Each row is a point. To make a cloud, some directions were put in groups of two or more. Within a group, all points are equally far from the middle, so they leave a hole (a ring in 2 directions, a hollow ball in 3). The other directions are filled evenly. Then the cloud was stretched, turned, moved and blurred a little. How many holes are there, and how many directions does each take, smallest first?
(in the rows, 128 means zero)

Cloud, 22 rows:
[[ 90 116  96]
 [116 121 172]
 [107 104 125]
 [104 142 146]
 [163 182 104]
 [160 100 118]
 [109 106 105]
 [151 173 106]
 [180 114 161]
 [107 119 106]
 [143 131 115]
 [154  99 112]
 [ 66 121 115]
 [108  93 159]
 [131  87 106]
 [135 186 132]
 [150 138 131]
 [167 141 126]
 [175 106 141]
 [110 179 155]
 [148 129 152]
 [110 111 160]]
Holes: 0

Cloud:
[[129 157 118  91]
 [165 124  97 131]
 [111 159 152 100]
 [151  81 139 141]
 [112 113 104 182]
 [142 101 154 140]
 [109  81 139 143]
 [ 95 117 147  83]
 [146 164 115 142]
 [127 104 141 185]
 [147 106 130  92]
 [106 137 115 108]
 [157 152 131 155]
 [ 89 162 160 126]
 [124 154 137 127]
 [ 90 114 183 136]
 [116 175 120 122]
 [117 122 156  85]
 [108 154 107 170]
 [ 77 125 175 121]
 [ 81 103 112 155]
 [124 140 125 148]
 [106 125  81 165]
 [ 75 125 132  87]
 [115 117 126  88]
 [125 146  84  89]
 [126 186 138 141]
 [ 97 120 185 142]
 [104 133 129 147]
 [120 148  75 143]
 [172 103 124 141]
 [113 187 116 130]]
Holes: 0

Cloud (30 x 4):
[[140 123 132 145]
 [133 115 115  98]
 [109 149 110 167]
 [155 149 137 109]
 [100 172 104 123]
 [184 133 156 135]
 [134 153 174 163]
 [161 109 120 155]
 [173 143  81 118]
 [169 126 132 148]
 [111 120  94 172]
 [134 109 109 152]
 [137 123  66 138]
 [199 119 137 152]
 [138  82 158 119]
 [140 155 147 116]
 [157 109 145 185]
 [136 113 158 149]
 [ 94 130  80 145]
 [183 110 135 118]
 [161 131 172 131]
 [152 158 123 120]
 [110  93 140 145]
 [ 95 153 175 165]
 [150  98  96 105]
 [160 182 173 158]
 [102 140  98 136]
 [127 102 135 130]
 [ 92 121 148 125]
 [110 103  83 105]]
Holes: 0

Cloud:
[[ 89 124  63 125 127 143]
 [132 125  82 168 140 105]
 [151 131 119 155  99 158]
 [162 125 131 152 160 158]
 [137  92  76 107 115 107]
 [148 100  85 145 110 110]
 [140 133  83  85 115 134]
 [141 177 113 141 103 103]
 [134 146  91 156 166 158]
 [147 136  79 148 117  89]
 [146  89 127 133 102 128]
 [162 122 137  80 121 161]
 [110 130 133  91 166 166]
 [ 88 115 112 166 149 107]
 [152 141 131 163  97 120]
 [153 106  89 123 157 174]
 [103 178 132 124 167 152]
 [ 94 131 141 171 163 137]
 [118 160 101 104 156 164]
 [136 144 113 122 154 193]
 [146 111  59 119 118 122]
 [180 151 122 115 141 133]
 [ 94 132 144 167 167 142]
 [119 138 116 165 112  80]
 [147 122  59 127 126 121]
 [157 115 103  84 114 114]
 [109 135  74 123  94 132]
 [ 71 141 105 171 145 130]
 [118 134  97 150 141  72]
 [ 94 110  99 130 137 182]
 [100 122 141 172 144 126]
 [125 142 133 116 133  80]
 [107 170 149 157 107 115]
 [112 113  66 107 152 160]
 [ 95 109 132 161 134 118]
 [ 75 115  90 126 163 120]
 [145 146  84 106 151 157]
 [140 107  97  86 152 125]
 [127 147 124 145  97 169]
 [ 92 141  82  98 146 131]
 [157 112 107 151  96 128]
 [116 132  93 110 164 184]
 [ 94 126 145 119 102 143]
 [ 96 180 116 129 118 103]
 [109 102  87 101 149 108]
 [170 130 130 105  91 155]
 [164 136 111 116 147  98]
 [135 103  91 155 131 100]
 [110 160 142 129 146 187]
 [148 140 125 125 137 196]
 [ 87 140 128 124 177 170]
 [164 140  86 101 135 134]
 [ 85 149  97 147 156  87]
 [158 125 156 158 123 136]]
Holes: 2 (3, 3)

Cloud, 79 rows:
[[101  88 113 178 105 160 160 151]
 [143  98  91 154 148  99 141 151]
 [142 126 109 114  76 104 147 172]
 [ 95 132 112 136 132 177 146 132]
 [ 95  64 124 166 115 129 113 130]
 [ 87 147 109 162 119 180 112 127]
 [170 122 116 141 117 133 105 201]
 [129 141 156 134 141 113 162 180]
 [132 117 161 176 153 156 162 139]
 [140  82 106 185 139 146 115 137]
 [ 94 160 108  85  81  94 122 130]
 [130  84 117 110 130  60 124 121]
 [ 92 133 131 118 101 129 155  81]
 [ 84 120 157 155 124 121 126 160]
 [129 114 115 137  75  76 102 129]
 [134 129 110 173 151 150 105 103]
 [135 115 103 138  90 130  69 174]
 [149 122 108 131 161  86  75 109]
 [146 143 115 155  93 118  90 178]
 [128 134 139 174 102  95 115 160]
 [131 113  77 106 101 133  80 104]
 [120 164 104 162 123 128  84 159]
 [104  69  90 153 127 164 123 156]
 [125 120  82 156 120 129 104 189]
 [ 91 116 103 120 140 120 172 125]
 [172 132  86 107 102 122 116 111]
 [174 144 112  99 135 159 132 108]
 [ 85 130 125 131 147 130  81 115]
 [155 132 123  79 145 108  95 133]
 [128 111 151 105 151  80 114  86]
 [153 101 144 175 114 119  97 136]
 [110 149 147 102  97 120 140 156]
 [129 122  75 167 131 119 100 112]
 [173 123 114 126 137 193 108 143]
 [ 98 154 129 160 143 131  98 151]
 [106 118 148 189 123 122 142 158]
 [125 108 143 101 152 138 121 166]
 [162 112 120 106 145  87  89 143]
 [153 146 137 138 143 126  65 144]
 [119 137 150 104 138 133 135 172]
 [108 144 150 133  86 158 151 139]
 [122 109 114 182 115 120  79 195]
 [ 87 133 110 109 126 109 121 154]
 [119 118 178 118 117 143 141 154]
 [177 110 105 115 130 157 133 105]
 [128 106  58 120 110 113 106 111]
 [ 69  89 126 158  95 145 129 108]
 [136  76 131 143 131 108 108 168]
 [162 169  86 102 121 117 150 134]
 [ 80  98  84 163  92 157 123 132]
 [106  87  95 123 129  62 131 124]
 [143 142  92 126 152 119  78  90]
 [ 94 110 136 117 133 109  96 144]
 [103 139 129 116 150  78 156 130]
 [129 110 116 180 142 109 141 145]
 [112 120 131 139 165 121  86  86]
 [ 91 133 112 156 112  50 116 131]
 [129 126  67 123 116 102 121 169]
 [ 94  82 135 131 130 113 162 140]
 [149 149 107 123 119  61 133 169]
 [160 124 142 153 144 112  74 151]
 [116 146  88 111  92  76 120 169]
 [166 122 142 135 175  99 132 119]
 [ 99  78 152 136 123 128 126 117]
 [142 125 110 161 154  86 133 128]
 [ 98 127 109 125  94 149 121 194]
 [148 133  71 138 119 129  84 126]
 [144 102  74 143 112 154 131 148]
 [ 63 120 111 133 131  84 117  96]
 [ 84  94 106 122 136  99 138 129]
 [110  94  82  94 138 109 115 105]
 [191 110 156 141 119 150 129 168]
 [ 91  91  90 126 101 164 114 118]
 [130  94 125 145 107  98 101 177]
 [103 108 130 106 140 106 104 142]
 [124 146 150 168 115 109 124 173]
 [113 133  63 137  89 113  84 148]
 [106 113  78 152 127 131 146 160]
 [113  80 115 132 143  95  92 116]]
Holes: 2 (3, 3)
